Rows are points. The window is the flat piece filled in between its corners: a triangle in 3 columns, a solid with four corners in 4, and so on. A path goes straight from each point to the next, and from the last back to the first. List the points from which the path goes on through the window.

Window (4 x 4):
[[ -7  36 -12   7]
 [ -4   4 -16   6]
 [-10  26 -19 -21]
 [-49  -5  63   9]]
Path:
(1): [-42  -2  30  13]
(2): [-29 -13  80 -14]
(3): [ -6  45  53 -13]
(4): [-38   5 -13  14]
(5): [-32   3   2   8]
(6): [-8 36 25  2]
(7): [  1  31   8 -27]
(8): [-40 -15  -4   6]
Through the window after points: 5

Window:
[[-25 -41 -32  15  59   0  17  28]
 [-20  16 -17   2  -8 -11 -14 -24]
 [ 22 -19  45  48 -36  16  28 -23]
 [ 33  46  -3  57  46  14  53  18]
 [ -8  24  -1 -39  23 -17  -8   2]
 [-22   2  -6 -27  13 -16  40 -15]
 [  8  -2 -25 -27  28 -43 -12 -19]
 [-36 -44 -20   4 -58  -3  22  30]]
Path:
(1): [  8 -21 -28 -26 -16  38  10  -9]
(2): [-45 -27   4  13 -16 -46  11  17]
(3): [-14  29   2  51  27  -9  31  12]
(4): [31 14 -4 21 19 13 36  1]
(5): [ 23  15 -22  -6   5   0  11  -9]
(6): [-39 -31  24  32  26 -48 -11  17]
(7): [-21 -21   7  -1  15 -52 -18   1]
(8): [ 33  26 -56 -38  35   7  34 -30]
Through the window after points: 3, 7

Window (9 x 9):
[[-23 -36 -75 -32   3 -13 -37 -41 -51]
 [ 75 -21 -19  11  12  32 -51  28  -5]
 [ 10 -33  26   7  21  66 -24 -26 -12]
 [ 37   6 -14 -19  10 -26  48  11  48]
 [ 67 -39  81 -13 -49  44  15   8  18]
 [-33  14 -23 -17  -3   7 -41 -33 -16]
 [ -9 -38 -30 -16 -28 -32  18  15  50]
 [ 16  -1 -20  -6 -33   6  59  31  32]
 [ -9   7  37  46  20  12  -6 -28 -37]]
Path:
(1): [ -3 -40  19 -40  -5  -8  23  18  -2]
(2): [-25 -12  -7   0   6 -20  -3  49 -18]
(3): [ 34  -3  -8   2 -14  33 -11 -65  22]
(4): [ -8   7 -16  33 -26 -17   4 -47  31]
(5): [ -5  -2  -7 -37   7  22 -33  -2 -25]
(6): [ 13 -11  11 -13  18  11 -18  18   0]
(7): [ 16 -11 -33   2 -35  11  -8 -73   4]
(8): [ 60  -2 -26   5 -15   0  -2 -36   2]
(9): [  7 -22   8  -5  22  34 -18  32 -14]
(10): [ 10 -25   5  15  15  24   0  26 -22]
(11): [ 54  10  -6   5 -14   2 -60 -66  -2]
(12): [ 17 -24 -23  21  -6  21 -24 -47   1]
(13): [ -5  -5 -22 -18  18  -2  -3  10 -11]
(14): [ 20 -21   0 -18   1  -1  -6  31   4]
(15): [ 12 -13 -31   7 -15  14  10 -20  15]
(16): [  5  18 -41  16 -12  16  -7 -36  21]
Through the window after points: 2, 4, 10, 14

Window (12 x 12):
[[ 18  -5 -41  -1  35   8 -17  -2 -23  58   7 -18]
 [-27 -21 -26 -42  14 -27  10  -2 -13  36  29 -16]
 [-29 -11  29   1  38 -17  28  -7   7  32   4 -46]
 [ 34 -52 -21  32   6   2 -38  32  29 -13  -4   3]
 [ 15   2 -13  -5 -24 -13  -4  17   3  42  29 -60]
 [  2  22 -40  24  19  77  19  58  86 -87  -7 -25]
 [  2 -13 -13  47  25   8  11  38  -8 -24  30   1]
 [ 28 -52  -8  18 -28  63  19  19 -19   8  -6   5]
 [ -7   0  27 -30  11   1  -7 -30 -29   6  28 -49]
 [-37  13  17   7   4   2 -11  -7  11  28  22  -1]
 [ 37 -12 -14   7  -9  33  -5  67 -13 -14 -36  12]
 [-51 -23 -13   9   7 -19 -17 -14 -43  36   0 -43]]
Path:
(1): [  2  -7  -9   5   0 -20   7  -9   0  21 -23  16]
(2): [  1  -9 -16   9   5  21  20  -1  -5  -7  -6 -12]
(3): [-13 -34   0   4  18   5 -20  29   5  17  12 -15]
(4): [-26 -47 -18 -41  36  29 -11  41 -16  18  35  -8]
(5): [  1  17 -24  19  -5 -14  17  -9  19  -2  -3 -29]
(6): [ 14 -12   7  55 -15 -51   6 -14  22  48 -30  27]
(7): [-14 -15 -25 -45  26  79 -18  58 -47 -35  31 -59]
(8): [ -4 -19 -11  11  17  37  -6  30  -5  -5  18 -27]
Through the window after points: 4, 6
